Each row is a point. The points of each table are mixes of a few directions, plus a little noise. Count the directions of each table, and those that both share. Where both have some left over, give the other angles between the two spaces (their principal angles), to ten degrees, smallest first.
In the rows, 128 means zero.

First:
[[121 172  93]
 [164  73 153]
 [142  90 154]
 [ 86 178 112]]
Second, 5 rows:
[[218 151 127]
 [134 106  96]
 [ 77 109 121]
 [147 143 141]
 [ 63 130 154]]
Directions: first 2, second 2, shared 1; angles 90

First, 9 rows:
[[127 118 167 123  98 109]
 [108 116  74 100 139  68]
 [132 110 187 109  91 135]
 [124 140 179 172  87  66]
 [134 116 145 105 124 163]
 [119 109  54  72 168 144]
 [128 110 161 102 104 130]
 [145 152 129 164 151 190]
 [135 182  56 206 191 146]]
Second, 8 rows:
[[136 150 123 170  95 158]
 [135 123 147 104 133 141]
 [124 126  78 114 191 142]
 [117  79 221 165  98 188]
 [143 152 100  41 150  63]
 [106 123  69 166 168 113]
 [133 158 131 166  59  97]
 [129 114 156  99 130 122]]
Directions: first 3, second 4, shared 2; angles 40

First (7 x 9):
[[127 138 116 146 134 123 128 127 132]
 [113 199 107 198 166 107 133  91  99]
 [143  89 107 119 108 134 124 160 177]
 [134 168  42 232 152 103 126 136 185]
 [119 109 200  52 116 146 130 113  71]
 [124 126 153 105 126 133 129 119 104]
 [137  65 174  42  92 152 126 151 127]]
Second:
[[152 156 107 131  80  94 104 152 151]
 [ 92 153  73 136  96  47 144 128 104]
 [128 115 127 116 163 173 136  81  99]
 [154 130 121 113 190 169 114  36 114]
 [158 104 135 112 163 229 120  82  94]
 [127 105 173 162 149 105  92 187 184]
 [120  78 122 169 124 163  93 191 105]
 [138 167 132 109  72  93 149 151 157]
 [ 75 112 108 147 159  79 144 119 102]
 [132 160 182  85  83 129 186 155 169]]
Directions: first 2, second 5, shared 0; angles 50, 50

First, 11 rows:
[[162 108 178 124 105 165 153 142 113 141 109 202]
 [130 128 134 128 128 128 129 127 123 130 125 129]
 [154 112 171 124 109 157 148 139 112 140 112 183]
 [132 125 116 126 129 129 125 125 135 122 132 139]
 [120 134 150 129 128 124 134 130 117 140 121 103]
 [157 111 155 124 111 157 143 136 121 133 117 193]
 [168 105 139 123 110 163 138 136 130 123 123 216]
 [ 75 160 105 135 154  79 110 115 129 130 138   7]
 [ 91 149  72 134 153  89 101 112 149 112 148  51]
 [ 83 154  64 133 158  82  98 110 151 112 151  35]
 [137 121 121 127 126 136 127 129 133 123 129 151]]
Second, 8 rows:
[[126 111 108 158 146 118 134  89 118  91 149 149]
 [134 109 151 115 139 125  85 148 173 100 157 106]
 [123 151  78  77 117 138 124 185 194 116 118 121]
 [113 120 137 159 145 116 165  95 102  93 132 131]
 [110 166  65 107 118 123 138 143 135 155 105 108]
 [132 124 164 152 126 123 119 101  82 166 126 117]
 [144 130  91 102 117 142 105 153 165 131 130 154]
 [142 113 230 155 116 139 153 110  57 172 107 139]]
Directions: first 2, second 5, shared 2

First, 8 rows:
[[125 113 118 118 122 150  96 100 149 174 134 131 110 126]
 [150 141 143 146 145 109 164 147 109  95 108 154 145 116]
 [112 105 109 107 111 160  76  91 159 190 146 115 101 134]
 [153 102 121 127 141 164  95  74 156 214 116 179 103 100]
 [115 138 128 127 121 115 139 150 117  93 136 104 137 141]
 [130 124 127 127 129 133 123 121 132 139 128 133 125 126]
 [108 164 140 138 120  80 181 198  86  17 134  81 165 154]
 [131 138 134 136 133 115 148 145 115 100 123 129 139 128]]
Second (9 x 14):
[[101  72 201 145  86 157 120 149 141 249 132 104 119  86]
 [121 127  94 107 109  90 118 136 133  88 109 123 127 145]
 [125 134 114 122 128 113 122 129 126 104 129 118 126 137]
 [122 109 160 138 117 147 130 133 132 180 132 125 126 109]
 [137 170  82 117 159 102 121 115 116  36 139 117 129 160]
 [164 163  69 112 153 115 154 111 125  57 102 190 144 154]
 [116 114 180 150 131 161 122 130 125 189 155 101 121 105]
 [143 144 106 123 143 126 139 120 125  99 121 152 134 138]
 [123 121 146 135 127 139 127 129 128 151 135 122 125 119]]
Directions: first 2, second 3, shared 0; angles 30, 60
